Every row gives one point. The points of each table are mixes of a few directions, plus a little noise. Count the directions of each table, and those that both share. Where both have some left over, give the other angles between the two spaces (their principal angles), to ten degrees, smallest first.
In the rows, 128 means zero.

First (7 x 2):
[[221 112]
 [114 130]
 [121 129]
 [ 92 133]
 [108 131]
 [113 130]
 [126 128]]
Second (5 x 2):
[[175 120]
 [ 78 137]
 [173 120]
 [117 130]
 [ 97 133]]
Directions: first 1, second 1, shared 1

First (7 x 6):
[[112 148 102  77 137 156]
 [149 192  47 105 108 126]
 [ 98 127 134 118 129 129]
 [121 124 173  85 150 128]
 [141  80 164 162 137 140]
 [150 117 133 176 115 104]
 [124 107 143 171 119 112]]
Second (6 x 6):
[[171 113 161  99 155 149]
 [118 131 102 149 114 128]
 [191 119 141 106 150 154]
 [149 163 117 111 124 105]
 [ 46  93 153 150 124 129]
 [ 92 149  93 153 102 104]]
Directions: first 4, second 3, shared 3

First (11 x 11):
[[117 131 115 130 134 128 126 141 130 105 131]
 [182 113 193 121 102 132 136  75 117 228 113]
 [163 118 171 124 109 131 134  95 120 195 119]
 [159 120 165 125 112 131 131  98 123 186 120]
 [173 115 180 122 107 134 135  85 121 211 115]
 [133 128 133 127 126 129 130 122 127 138 127]
 [118 131 115 130 134 126 126 140 130 106 131]
 [ 90 138  83 133 145 124 123 165 135  56 139]
 [105 136 100 131 140 126 125 151 132  84 134]
 [ 97 135  92 132 143 125 123 156 135  72 137]
 [ 72 143  62 135 155 123 119 181 138  26 141]]
Second (8 x 11):
[[111  93 158  69 170  83 151 125  98 186  62]
 [127 134  93 127 140 127 126 149 142  83 145]
 [144 126 117 133 115 132 143 138 137 137 166]
 [167 149 123 169 123 133  82 123 131 105 138]
 [148 126 127 124 118 138 137 121 141 136 143]
 [ 46  96 166  95 149  87 166 147  74 192  79]
 [132 148 116 140 100 178 121 101 167  79 142]
 [150 148 123 167 110 145 100 121 135 107 149]]
Directions: first 1, second 5, shared 1

First (9 x 18):
[[139 123 138 101 139 112 139 150 108 145  95 135 138  75 122 125 130 108]
 [155 159  99 143 111  88  98 190 171 136 144 137 109 162  81 104 114  97]
 [145 149 107 161 128 100 100 171 174 126 144 132 111 171  92 108 123 114]
 [109 120 132 105 102 161 144  79  97 123 143 121 134 128 160 147 124 148]
 [106 103 152  76 117 165 165  70  63 133 111 123 149  71 175 155 130 144]
 [137 123 137 142 162 110 126 153 140 131 103 132 131 110 115 119 138 120]
 [113 102 155 115 153 148 152  95  96 127 101 124 145  84 157 142 142 144]
 [130 136 118 169 138 122 109 138 166 115 146 126 116 175 114 119 131 135]
 [119 137 115 139 101 144 120 105 138 116 164 122 118 176 135 133 120 143]]
Second (10 x 18):
[[100 128 120 146 146 117  78 152  87   7 169  78  44 136  71  88  77 116]
 [147 128 133 116 116 135 160 112 155 207 101 160 183 123 166 154 161 136]
 [117 128 125 135 136 124 108 139 113  83 144 109  96 131 106 113 109 123]
 [124 129 127 130 131 127 122 131 123 113 133 122 117 129 120 123 122 127]
 [144 129 132 117 116 135 158 113 154 204 102 159 180 123 164 152 160 135]
 [112 129 123 137 139 122 100 142 105  61 152  99  80 133  96 106 100 121]
 [132 128 130 125 125 130 137 124 136 152 120 137 145 127 140 136 137 130]
 [141 128 131 120 120 132 151 118 145 182 109 151 166 125 153 145 150 133]
 [124 129 127 130 131 127 122 131 124 112 133 121 116 130 120 123 122 128]
 [137 128 131 122 122 131 143 121 141 165 114 143 154 125 145 140 143 132]]
Directions: first 3, second 1, shared 0; angles 70

First (11 x 24):
[[136 142 139 140 111 119 100  93  94 112 117 144  76 143 129 132 142 142
  127 122 120 130 154 164]
 [153 138 135 102  91 143 100  87 139 136 188 153  76 103 153 162 110 181
  120 115 117 147 152 169]
 [ 96 108 114 162 179 123 167 184 130 116  64  96 198 157 103  97 138  62
  129 137 143 116  97  89]
 [115 116 117 119 150 129 161 170 156 145 123 107 190 117 120 112 123 104
  135 139 139 117  96  77]
 [129 121 126 151 131 145 117 114 125 104 128 135 102 144 135 150 117 128
  109 111 125 152 146 181]
 [150 152 142  79  87 110 110 101 125 163 169 145 103  90 136 123 137 175
  150 142 120 107 131  97]
 [117 112 117 146 151 143 144 150 144 116 118 116 154 139 127 134 116 104
  115 121 134 141 119 137]
 [120 149 147 193 128  96  84  81  31  71  36 143  46 198 105 109 177 106
  128 122 118 121 174 192]
 [127 117 117  91 135 137 161 166 179 164 164 113 190  91 133 124 109 129
  136 140 136 121  93  69]
 [117 116 116 107 148 130 166 175 166 155 135 106 200 107 122 111 119 109
  137 143 139 115  90  64]
 [147 139 137 117  97 134  99  87 120 126 162 151  73 119 145 152 122 167
  122 117 118 142 155 171]]
Second (10 x 24):
[[121  59 135  93 168 108 142 114 126 145 127 112 170 123  82 154 198 114
  135 149 125  89  98 192]
 [137 168 153 153 107 121  92 124 103 133 134 135 130 113 141 138 131 133
  125 126 126  97 139 137]
 [156 164 123 106 115 135  95 123 130 130 121 145 112 105 149 117 105 100
  139 145 122 139 106 171]
 [132 177 112 151  98 142 125 133 124 103 110 143  72 148 160  90  72 135
  129 112 129 177 156  73]
 [114 128 116 150 125 133 150 134 128 109 114 126 103 157 131 110 109 139
  123 111 131 156 151  81]
 [ 85 132 137 230 133 120 146 134  79  76  75 118  95 206 116 114 134 143
  103  86 135 138 195  66]
 [119  78 120 118 165 140 153 146 157 135 139 109 181 122 112 155 139 106
  117 132 132 124 101 165]
 [176 168 126  47  92 140  97 126 172 179 192 149 140  46 165 132  92 136
  150 157 122 124  84 143]
 [144 159 129 105  96 117 112 108 114 134 129 146  83 120 140 102 120 149
  147 136 122 135 137 102]
 [ 98  47 131 130 178 125 170 140 145 137 140  98 194 137  86 166 177 125
  113 125 134 101 114 151]]
Directions: first 3, second 5, shared 2; angles 70

First (8 x 32):
[[140 105 114 124 127 175 127 140 121 134 124 123 121 127 116 103 136 131
  119  92 164 116 158 114 126 133 128 145  80 110 144 104]
 [ 70 107 178 156  58 123 116 122 116 131 133 120 128 152 156 133 144 152
  129 115 135 137 101 131 163 130 156 109 129 116 109 131]
 [125 141  67  91  59 181 170 140  91 133 148 101 178 127 181 142 188 141
  114 141 143 164 145 140 105 134 157 131 167 112 103 209]
 [172 176  60  96 158 151 153 150 129 123 144 106 156  95 130 133 143 105
  121 138 132 140 155 137  76 144 100 144 148 118 112 164]
 [123 169 149 143 156  76 116 128 150 117 137 121 127 113 123 148 108 110
  139 147 100 132 101 141 118 138 100 116 159 133 104 129]
 [121 114 147 130 133  96 126 105 127 129 116 154 119 145 128 138 114 136
  136 156 100 126 109 128 149 107 145 117 148 157 143 132]
 [120 112 212 171 199  36  83  97 170 121 102 174  73 140  79 130  55 120
  151 142  84  94  87 122 166 108 109 113 116 166 157  54]
 [153 101 100 115 136 183 132 140 119 137 121 128 121 124 111  98 135 130
  116  92 167 114 169 112 122 130 129 150  75 114 152 104]]
Second (11 x 32):
[[ 99  70 129  95 125 165 206  87  71  86 214 121 112 249 146 134 174  60
  159  94 137 230 126  35  62 109 231 166 116 150  64 224]
 [155 116  89 112 118 173 122 145 124 146  99 131 135 105 122 107 134 154
  108 116 155 100 164 135 141 126 118 137  98 118 167 106]
 [150 119 141 133 197  84 144  97 139 121 131 165 117 135 105 140 105  97
  151 164  86 129 114 128 113 115 134 130 156 160 129 129]
 [157 109 112 137 147 151 132 130 132 149 106 149 140  91 116 113 131 137
  121 135 136  95 154 156 135 137 118 132 123 115 149  99]
 [126 131 133 142 128 126 135 127 129 133 132 129 141 111 135 132 137 125
  131 137 124 125 127 150 125 142 126 123 146 116 113 131]
 [135 132 161 151 185  83 118 115 151 121 128 147 109 122 101 131  96 106
  144 139 104 117 112 131 124 129 111 125 134 140 125  99]
 [103 103 128 117  67 145 132 121 104 136 120 132 136 152 156 131 148 159
  120 132 133 138 123 125 155 112 164 121 134 133 139 151]
 [108 180  93  72  48 126  81 160 124 117 103  83 119 152 153 136 114 186
   96 118 141 139 114  93 163  91 110 115 110 153 171 152]
 [148 141 104 123 131 149 119 148 135 138 115 120 136  97 123 118 128 138
  115 121 144 109 148 141 127 138 103 131 114 113 141 111]
 [ 92 155 208 198 135  73  78 141 170 129 124 114 112  92 113 130  97 128
  136 111 123  97  94 162 154 162  78 102 122  96 102  61]
 [136 152 111 130 126 132 140 137 129 131 138 116 152 102 139 136 143 120
  127 140 126 132 132 151 110 145 115 126 154 112 106 146]]
Directions: first 4, second 6, shared 4

First (11 x 32):
[[126  85  98 126 100  97 181 121 152 135 135 112 118 121  97 145 115 129
  127 150 137 118 125 157 160  92  95 146 159 148 142 173]
 [118 138 146 128 147 141 107 117 119 129 106 149 144 141 150 133 138 115
  128 139 131 142 119 125 109 144 126 123  91 117 143 120]
 [121 148 150 128 151 146  97 122 115 127 109 149 143 140 154 127 139 118
  128 131 128 142 122 118 104 150 135 119  91 114 136 110]
 [151  63  56 128  54  67 229 148 172 132 189  58  79  88  44 132  91 163
  127 120 129  82 147 162 205  54 104 157 249 174 102 189]
 [134 163 147 130 144 151  88 140 110 121 133 133 130 129 146 110 136 133
  129 102 119 131 135 103 108 154 159 114 117 115 108  90]
 [137 104 102 128 101 106 166 135 145 130 150 103 111 114  97 130 114 140
  128 126 128 112 134 141 156 100 118 139 172 145 119 151]
 [133 159 144 130 142 148  94 139 112 122 132 132 130 128 144 112 135 133
  129 105 120 130 134 105 110 150 156 116 119 116 110  95]
 [134 158 143 130 140 147  96 139 113 122 133 130 129 128 142 112 134 133
  128 105 120 129 135 107 113 149 155 116 121 117 110  96]
 [109 133 152 126 156 142 106 105 119 132  89 164 154 150 160 143 142 103
  128 156 136 152 111 131 102 147 113 124  68 113 162 128]
 [118 121 133 127 135 128 129 115 129 132 110 142 139 137 137 140 132 116
  128 147 134 137 119 136 122 129 113 130 105 125 148 138]
 [126 138 137 128 136 136 114 127 122 127 123 135 133 131 138 126 133 125
  128 126 127 133 127 122 119 138 134 124 116 122 128 118]]
Second (8 x 32):
[[ 93 107 148 130 115 139 146 112 102 127 106 151 151 139 134 169  88 113
  118 146 126 126  90 120 103 164 112 117 113 114 134 121]
 [144 198 164 117 131 177  72 177  84 119 160  98 106 128 129  92 111 173
  140  60 101 108 142  48  99 194 211 116 172 107  66  45]
 [114 110 126 133  95 127 157 134 111 122 143 119 127 118 109 148  83 136
  118 115 118 108 111 118 127 143 130 119 162 126 102 119]
 [125 111 117 134 127 115 141 116 139 128 123 136 134 124 129 135 133 116
  122 141 134 133 126 150 135 109 108 127 116 133 139 146]
 [130 123 125 120 132 122 134 124 140 136 120 124 124 135 124 128 138 127
  135 145 136 133 130 136 136 117 118 142 127 134 147 146]
 [172 151 107 113 165 111 103 132 178 142 126 110 103 134 129  80 207 134
  153 144 147 150 176 154 163  70 126 163 117 150 166 165]
 [111 113 136 126 122 130 141 118 120 130 114 139 138 136 129 150 112 120
  125 144 130 128 109 129 120 140 115 128 121 123 139 133]
 [135 112 103 150 137 106 131 111 149 119 132 146 141 108 142 122 153 102
  112 130 134 140 139 169 141  86 105 113  96 135 130 147]]
Directions: first 2, second 4, shared 2

First (10 x 32):
[[146 152 124  94 100 154 166  90 136 122  60 110 152 113 116 141 151 179
  151 101 150 123 104 101 186 137 161 134  88 143 118 113]
 [132 135 155  99 124 158 134  90 155  93 114 114 102 159 135 126 144 149
  160 146 120 126  87 141 121 141 118 139 119 125 141 158]
 [102 111  92 196 110  74 114 168 121 181 159 139 130  84 150 149  99 122
  118 172 123  96 129 148  95 132 113 138 144 135 115 104]
 [130 107  89 142 137  92  94 192 109 150 146 134 160  82 122 129 133  70
   91 107 115 149 182 103 115 127 148  98 133 108  93 133]
 [145 145 102 120  80 166 120 113 120  69   7 103 175  67 124 140 176 141
  130 103 137 147 139  88 168 127 206 108 108  93  50  97]
 [142 142 169  64 154 171 142 107 147 103 150 124 115 172 128 112 149 130
  148 106 122 149 122 122 131 127 120 120 117 123 159 176]
 [115 117 128 144 135  97 133 133 140 166 177 135 104 143 136 134 105 134
  137 159 121 104 103 152 106 140  89 146 130 150 158 142]
 [ 95 148 134 176 117 123 144 160 124 184 194 150 132  94 181 143 101 149
  134 167 135  95 142 154  94 103 111 135 157 126 140 108]
 [158  85 131 103 186 108  93 113 102  77 110 129 106 207  46  85 118  63
   77  74 121 178 151 116 151 135 116 119 135 139 144 132]
 [115 137 156 143 138 139 142 114 127 135 163 140 104 158 142 122 105 145
  134 148 135 114 120 156 115 113 100 144 150 138 161 118]]
Second (10 x 32):
[[101 124 125 130 105 169 142  70 143  82 168 172 127 150 121 122 141 184
  115 194 156 162 155 172 159 152 128 133 107 140 158 105]
 [105 124 107 142 121 117 105 138 137 121 136 148 131 161 131 115 119 122
  130 136 118 138 129 127 145 126 157 121 123 126 136 131]
 [122 106 147 151 138 125 124 105 146 122 107  91 160 148 150 154 134 149
  138 107 135  93 119  88 132 118 125 121 136  98 105 160]
 [ 99  67 126 131  76 166  98 130 132  77 116 112 164 150 119 184 158 173
  145 137 140  78  87 124 138  55 129 188 114 139 142 113]
 [182 167 152  84 113 161 167 171 114 150  78  84 110 101 114 132 123 114
  174  87 121  99  62 131 123  87 128 171 147 169 143 103]
 [129 110  74 147 145  84 101 181 114 144 206 175 116  93  98  95 114  57
   74 174 112 193 198 169 106 180 125  97 137 137 128 118]
 [120 137 116 143 173  63 104 134 119 166 136 146 113 117 145 103 112  84
   97 105 108 149 170 104 102 169 125  73 128  92  96 161]
 [179 143 143 154 167 113 158 152 153 163 121  69 155 126 137 118 106  89
  143 104 125 126 133  97 131 163 131  93 175 109  96 162]
 [127 160 113 109 127 120 126 141 112 142 132 164  92 124 121  96 115 108
  124 130 115 156 130 151 128 137 142 124 118 145 145 112]
 [119 139 177  89 115 162 152  58 110 111  80 121 110 112 143 164 159 200
  140 105 150  88  97 121 119  94  93 159  96 128 131 119]]
Directions: first 6, second 6, shared 1; angles 70, 70, 80, 80, 90

First (10 x 32):
[[129 151 161 150 153  96 136 121 119 140  79  98  90 116 129 125 161 101
  168 116 115 118 130 120 133 119 120 115 151 149 104 161]
 [159 119 118 138 150 159 106 153 168 181 190 165 176  86  83 106  74 210
   97 138 167 131 194 199 160 142 125 190 143 106 171  99]
 [143 163 141 164 127 138 127 147 146 132 124 144 107 105 100 115 148  86
  145  90 139 100 118 113 174 109 137 165 122 139 107 156]
 [115  90  60 164 162  81 164  97 106  43 129  97 100 133  92 202 139 111
  132 108 158 191 123 110  97 121  90 134 165 151  93 130]
 [102 147 151 117 125 121 131 143 112 146  93 112 138 144 157 121 132 137
  100 161 108  96 103 118 136 132 147 105 112 114 148 112]
 [ 91 119  92 128 117 117 152 129 104  75 118 114 134 159 140 166 132 114
   83 144 130 131  77  91 118 128 134 116 109 119 130 103]
 [118 127 159 108 142 103 131 115 114 157  93  96 123 131 158 116 138 148
  144 155 105 127 140 141  98 146 119  91 147 130 136 132]
 [198  82 105  93  78 195  66  91 149 102 221 205 112 152 116 126  93  93
  215  60 122 187 175 129 117  74 135 109 104 148  90 155]
 [117 134 159 104 129 125 118 133 115 162 104 116 139 143 161 115 120 154
  121 161 102 110 131 137 124 131 143  93 120 116 150 114]
 [108 146 133 115  96 145 149 151 148 142 130 131 160 110 143  88 142 128
   76 148 136  88  88 123 124 177 132 162 109 109 150 118]]
Second (8 x 32):
[[120 109 115  97  97 135 142 115 133 115 142 127 144 131 152 114 138 125
  116 138 126 136 110 123  82 167 116 125 122 124 131 123]
 [128  95 123  85 125 140 107 116 118 140 150 135 153 154 154 132  92 178
  121 160 114 154 153 152 100 130 131  90 125 114 156  98]
 [115 178 111 209 157 119 141 175 125  99 109 137 116 118  72 168 131  97
   88 103 157  87  92  97 225  78 155 182 112 126 121 123]
 [137 152 149 143 116 116 149 118 146 125 103 115  96  95 123  97 182  70
  167  93 131 114 110 110 115 150 107 152 146 153  92 179]
 [166 133 179 135 178 116  84 116 118 188 109 125  97 125 121 127 106 159
  203 120 103 140 207 170 152  78 133  86 158 143 123 148]
 [123 162 129 165 114 117 164 135 149 102 103 116  97  91 110 107 189  52
  136  88 146 100  78  90 136 152 111 177 132 148  89 173]
 [103  96  85  94  99 146 136 131 120 101 162 140 174 157 149 143 100 161
   61 163 134 140 103 123 101 152 136 122 100 100 161  79]
 [135 101 133  96 139 135 100 118 114 152 144 135 145 152 145 136  85 184
  134 157 112 152 171 159 116 113 136  87 130 117 154 101]]
Directions: first 6, second 3, shared 3
